Each wall is flat, endless, passes through zero and stands at right angles to its row. A trip goes straight from one point to another. List the walls that it crosses, first one first.

Walls:
(1): [-21 -22]
(2): [-18 -60]
(3): [-9 -22]
(4): [3 15]
Trips:
[39 49] to [-52 26] -> 1
[-21 -28] to [-12 9] -> 4, 2, 3
[-2 -27] to [-30 -9] -> none
[-11 -7] to [13 2] -> 1, 3, 2, 4
[-31 -8] to [-10 37] -> 4, 2, 3, 1
[25 8] to [-2 -27] -> 4, 2, 3, 1
[33 -18] to [-5 10] -> 3, 2, 4
[40 12] to [34 35] -> none

Walls:
(1): [20 -22 -5 -3 16 -8 4 -6 -1 -7 10]
(2): [-1 0 -24 -1 0 -2 18 -17 18 35 -3]
(3): [13 -60 55 35 -6 -17 46 -51 -2 26 -15]
(4): [4 5 3 -3 7 -28 8 40 -18 -28 -24]
(5): [26 -18 9 -8 -8 20 -16 -18 0 14 -59]
(6): [-3 -19 10 -43 -15 -18 23 0 -9 30 -29]
(7): [20 26 -4 -3 7 17 -2 6 -7 -9 -7]
Trips:
[30 -19 -13 12 -18 -11 -22 27 -3 -33 1] to [15 5 20 40 21 23 5 25 10 -15 9] -> 5, 3
[-5 10 18 -25 -23 -8 32 -20 39 -24 -4] to [-20 17 -1 -48 -24 -3 31 0 18 41 8] -> 3
[2 -47 -16 17 11 15 -1 1 -2 -18 8] to [-36 39 -19 7 39 -6 3 4 -7 30 2] -> 5, 2, 3, 1, 7
[-18 5 9 -36 23 9 -42 29 -4 6 -33] to [33 19 -14 7 2 -2 19 24 -53 12 32] -> 5, 1, 6
[-11 -30 18 -17 -30 32 -13 -20 37 3 9] to [-12 2 8 4 20 -4 -15 -6 7 15 -1] -> 6
[48 20 -1 8 -4 -11 37 21 -30 5 17] to [-14 1 -25 -40 -8 30 11 -21 -3 2 -2] -> 2, 3, 4, 5, 1

Walls:
(1): [35 26 -8 11 18 -10 -11 -2 -4 4 10 -3 -8 -9 2 0 2 18 4 -9 -14 -8 -12 9 0 -19 14 20 -8 -2 -7 -4]
(2): [24 -3 7 3 -8 8 -24 -6 25 20 1 1 18 52 -10 -17 8 -6 -19 10 -9 -8 -10 37 23 31 -4 -17 5 -9 -14 -5]
(3): [8 -1 -3 -5 -5 -20 14 3 17 12 13 -7 2 -18 -11 13 7 4 -23 15 25 -12 -3 15 -13 -4 -13 10 2 -11 -6 19]
(4): [12 3 5 -19 26 -15 -6 2 1 -16 16 6 6 -33 5 -23 38 -24 -24 8 -13 -4 -7 20 20 -5 3 -20 34 -16 14 27]
(5): [-7 13 14 2 15 -21 19 5 -18 0 13 -8 17 -14 14 0 8 -11 -5 -8 -10 7 -31 20 15 9 -1 9 7 22 4 8]
(6): [19 -3 14 -4 -11 21 7 -18 9 17 14 -25 33 11 13 21 -17 5 -23 -3 -8 -5 -25 -21 11 -4 -34 -18 14 -6 1 -23]
(7): [3 1 18 -9 -13 18 24 5 3 -16 0 9 -42 -3 -15 -13 17 15 5 -9 -24 23 -18 7 -9 14 39 1 -23 -1 -15 8]
(8): [9 -1 4 15 -10 1 -19 -2 15 15 8 23 12 -4 18 -10 12 -4 24 6 24 -6 17 -6 19 1 10 -36 -8 -32 -6 9]
(9): [-15 12 -9 41 -21 -15 12 -5 -45 20 16 2 11 -16 14 -3 -6 -1 -4 -25 16 11 -12 25 1 -9 -2 -23 -23 29 5 -24]
Trips:
[7 -12 15 -16 -6 -25 13 -35 2 23 6 -6 10 28 -33 -17 -39 -17 5 -17 3 10 16 -16 -1 -1 -9 -1 6 9 -4 3] to [11 -9 -14 15 2 3 13 -23 16 -9 0 -4 -2 -10 -28 15 10 3 -16 -7 -5 -29 0 8 -12 9 -26 8 0 -9 -11 1] -> 3, 1, 4
[4 7 28 -1 -5 4 -28 -42 -15 -1 -7 34 -18 -7 -5 9 20 -3 1 -15 8 -19 19 15 -19 -7 -15 7 12 12 3 -15] to [19 -20 -8 -5 -18 18 -19 6 6 19 15 -31 13 -2 21 -5 -3 -4 12 -12 -28 17 8 -6 -18 -2 22 -11 -40 -16 -23 2] -> 4, 2, 7, 6
[-8 1 7 11 -8 -2 9 21 10 -8 -1 26 -16 -5 5 -8 -14 -28 -1 -2 -30 8 0 -16 -25 5 -5 -16 20 15 -1 1] to [35 0 2 -19 4 -6 11 14 -15 -15 -4 14 12 -25 36 -9 -3 21 -15 -8 26 60 12 -1 22 19 3 12 8 6 2 -2] -> 9, 8, 1
[20 -23 -8 16 -13 -17 9 14 8 4 -34 6 -1 9 -11 -26 3 -9 -15 -34 -14 20 -8 20 33 18 16 36 8 30 30 -10] to [-13 -30 -2 -4 0 -13 -33 28 19 1 21 3 -18 -7 4 5 -30 23 2 35 -15 -13 -5 -32 10 5 -20 -10 -5 5 32 -15] -> 4, 1, 9, 7, 5, 6, 2, 8
[-26 16 -6 -6 10 18 4 -11 14 15 -9 26 -9 -16 -14 24 21 3 -21 23 -29 23 -7 -17 2 7 6 -11 2 -8 12 -17] to [26 1 6 -8 2 -24 7 -7 -9 -9 -30 7 23 -8 17 -12 -2 25 18 -12 -17 7 0 -8 24 -8 13 -23 3 -22 7 0] -> 8, 1, 5

Walls:
(1): [32 21 3 6 -6 21 -15 -5 -6 -12 -12 18 -10 7 -29 3 7 11 -13 34 26 -16 12 -48 -5 8 -33 -14 16 -3 37 -2 31 20 31 3 -16 17 -16 -14 -32 33 15 3 9 -45 -42 -11]
(2): [-13 -19 21 1 -16 -30 11 9 -9 -7 10 -7 5 27 27 -1 -13 -27 42 16 34 -5 -1 8 -11 -26 -8 -2 9 -12 21 19 -4 31 24 -18 22 9 -25 3 30 3 -14 36 11 38 -2 -25]
(3): [-8 20 -5 -17 3 -12 -2 27 -9 9 -28 -16 -24 4 19 -26 3 -21 30 21 20 -34 34 13 -29 28 -35 1 -11 0 4 18 21 22 -6 -10 16 25 12 12 -26 -26 -9 -20 -27 5 26 -21]
(4): [-3 38 -43 22 -3 -4 8 -17 34 -22 13 -14 -23 -4 0 -17 -21 20 -11 13 -9 -19 4 -4 -15 -17 -5 5 28 2 3 15 -4 17 -8 3 -39 5 -26 23 -3 2 -5 21 18 -15 -14 41]
(5): [11 3 2 -22 -23 1 2 3 7 10 19 3 -10 -3 11 14 18 -2 9 8 -21 -14 -5 -10 -16 -5 26 2 -4 -8 18 1 6 -33 -18 0 13 -20 -32 -34 2 19 -15 -31 13 29 -7 -7]
(6): [12 1 -1 -12 -21 3 -20 1 0 2 -16 -36 -8 -10 3 -1 -28 3 -3 18 -15 19 0 -16 -22 9 -14 -3 50 -8 1 -36 -13 -33 15 -22 5 30 0 -15 -2 11 10 19 8 -23 10 34]
(7): [12 -39 -4 -18 11 -19 -2 -18 -26 -3 17 4 6 -27 23 18 -24 -7 -9 21 -18 -33 12 24 -4 -8 3 1 14 -20 -36 -7 -10 -3 -1 0 15 -26 -18 -58 -15 17 -22 -8 0 -22 11 -13]
(8): [-17 1 21 -3 4 -1 -15 -21 6 -10 15 -24 16 7 3 -11 29 -5 -3 -8 9 -11 24 -8 -6 20 -24 -24 -15 15 -24 7 5 50 16 -4 19 -12 -16 -23 28 15 -33 -20 -42 23 12 5]
(9): [-1 -12 -8 -3 -6 23 -40 -14 -9 -35 13 0 -25 14 -24 18 5 -8 -1 -4 -40 -14 -10 43 0 -1 11 -10 -8 5 14 -3 2 -9 -3 4 -2 6 8 -4 6 -1 -3 -10 10 21 -4 9]
Trips:
[12 -5 29 13 24 5 -21 2 30 0 -12 2 -5 29 -43 -2 27 45 -18 -13 -17 11 -31 -22 -14 8 20 37 -37 -6 -22 21 -7 32 1 -7 13 -8 -19 -10 17 -31 -7 8 -11 -2 -12 11] to [3 25 3 -24 44 -21 1 11 5 6 -13 -7 -18 -9 -11 33 -7 5 -9 -11 0 3 -13 -29 -24 42 14 8 -9 -3 8 4 -16 13 20 8 2 -34 -16 -27 -45 12 -3 28 5 -11 -6 -2] -> 1, 9, 5, 4, 7, 6, 8
[7 -20 4 14 -10 4 -7 19 10 -2 -15 22 17 22 2 8 3 -35 1 -7 12 7 -25 -26 7 -25 -29 -7 -5 22 1 -3 3 7 -7 18 -3 18 5 -51 -7 2 -9 3 2 2 10 -7] to [41 17 -1 -10 -4 11 6 16 -24 16 -8 -10 31 7 22 -24 -3 4 16 19 1 39 -46 6 4 -10 26 16 29 -2 -15 -24 -12 -9 8 8 37 25 7 1 -33 28 -14 2 4 -1 8 25] -> 6, 8, 1, 2
[-4 20 -8 -14 9 -10 41 8 22 -10 13 3 18 7 -8 12 -28 7 16 -15 3 -18 4 -28 9 5 -9 -7 22 -30 19 29 -23 6 12 3 -15 -20 23 25 2 -13 0 -13 -23 -13 32 47] to [-23 7 17 -14 -15 -17 7 4 16 9 3 -10 -10 8 -16 -18 4 -32 -9 -4 8 -3 -10 45 -15 23 -29 13 2 23 -16 29 2 -16 8 13 -21 35 -23 -5 26 -14 -45 -42 0 -9 -10 8] -> 8, 6, 2, 9, 5

Walls:
(1): [14 5 -15 5 -4 -49 17 -2 3 0 -20 16 -2 26 -14 -46 -10 6 -8 39 -2 19 -1 -1 -18 -5 -19 22 11 -16 10 12 25 -18 5 -44 -14 9 -7 -15 8 3 0 -22 -9 -16 13 0]
(2): [1 24 24 13 -6 -16 39 5 -4 -12 -21 29 -9 -4 23 22 1 -16 6 -9 -18 9 -14 19 36 8 -9 -9 0 18 10 35 17 -5 24 -12 -34 -24 -18 2 -14 -13 -15 -13 20 -6 -21 -9]
(3): [-8 -34 4 5 -17 31 -16 14 -9 -4 -12 -32 2 -8 -10 -12 -26 -10 -1 4 -18 -2 38 -15 -9 20 -11 4 -14 1 4 -2 1 16 -28 -29 1 8 19 -43 21 18 4 -3 12 -22 9 -12]
(4): [-11 -35 -9 -5 -3 7 26 -29 -9 -4 60 15 0 -16 6 -15 -23 11 -4 -2 -21 -15 -5 10 29 10 51 5 -4 12 -5 -36 -23 29 3 -16 -1 -20 20 24 44 -2 30 -16 -28 3 -1 -44]
(5): [14 11 -9 2 12 27 3 3 -20 -14 -20 15 -13 21 -27 -26 16 24 -11 -9 27 24 9 23 4 -24 8 6 -18 16 16 24 -10 1 -3 10 -35 0 36 4 -11 0 26 -5 -20 6 22 -1]
Trips:
[4 21 18 -9 10 10 17 -30 3 -12 2 -21 -5 35 -14 8 11 6 26 2 -19 -15 21 5 -29 -7 1 3 -7 -22 -20 12 -23 2 -29 25 -3 4 -27 4 9 -9 -7 -13 7 -24 3 -31] to [-12 -10 8 -11 13 21 10 -25 -8 28 -13 6 7 -37 36 26 -1 -8 -15 8 -37 -24 -7 -9 -7 -18 -30 6 15 -50 24 -7 -10 -8 -4 11 -24 5 7 3 -21 29 13 7 7 -4 -4 -29] -> 2, 4
[-15 17 44 9 8 16 15 0 -8 -13 20 12 15 14 -5 31 -8 -26 -7 -22 3 12 6 13 -7 12 3 25 29 -11 -13 -9 5 -13 13 10 15 -18 -10 27 7 -2 -8 -21 -18 2 -16 2] to [20 0 0 14 14 -19 8 3 3 3 -17 -27 1 -25 10 3 -8 1 -22 3 -24 22 3 -8 0 -24 -34 -11 13 7 -38 -7 2 3 -52 -1 1 -17 -27 6 5 15 24 16 9 -46 -1 28] -> 4, 3, 1, 2
[34 -26 3 6 -38 -12 1 26 11 1 8 -16 -45 3 -10 -2 -20 19 1 -5 -9 3 -16 -11 13 9 5 -3 3 5 18 -4 14 -9 13 -13 -3 -12 -22 11 15 27 -11 14 9 -6 -18 -13] to [4 24 -3 0 12 30 -7 -9 -18 -3 -14 -4 2 25 52 -42 -5 -6 28 -31 0 9 -36 -30 -4 24 32 12 -10 -11 -2 -4 -8 -1 -9 -15 13 29 -1 -26 3 5 -8 -12 7 18 18 -35] -> 2, 5
[10 -7 1 -33 18 14 -9 -14 -22 -9 0 -22 10 11 2 -6 4 -26 0 5 -22 35 -24 -15 12 -33 24 0 26 9 24 4 -8 -7 -32 35 -5 14 25 19 0 -20 22 8 -4 -16 0 -19] to [20 -25 2 -9 -14 36 0 -25 2 12 -21 -9 -8 16 12 7 8 -9 -21 6 -7 -13 0 0 20 6 -17 33 -4 10 22 -11 -11 6 -1 0 -17 -13 -10 -36 16 -6 0 -6 -2 -23 -6 -7] -> 3, 2, 1
[-11 -10 2 -1 17 9 5 6 -24 23 29 5 14 25 22 -12 -33 11 -20 -6 15 17 -17 26 1 -11 -24 0 17 0 -26 -17 -35 13 -23 -3 9 13 1 -5 -3 42 1 -28 20 -6 -32 -24] to [4 2 4 -3 -1 10 6 10 -31 25 14 8 -6 13 -16 2 6 -11 -1 -37 -8 -58 24 3 -20 1 7 -4 29 4 -13 7 1 0 -7 24 21 16 -4 -9 -15 21 8 20 15 -3 -14 -4] -> 4
[-13 -23 5 -24 -37 -16 6 8 -12 -21 24 2 -26 6 -8 50 -28 10 26 -12 -2 -10 -26 -37 9 -10 9 27 0 31 7 -43 14 -17 16 -25 23 20 0 -18 19 -33 26 -37 3 48 -1 5] to [27 -7 20 0 4 18 -4 0 -9 -29 8 -27 32 -13 -7 0 32 13 1 -8 7 -4 -18 -10 10 4 -15 8 -20 -20 -1 9 -28 2 17 -10 -16 18 8 11 3 32 2 -9 -8 17 12 11] -> 5, 4
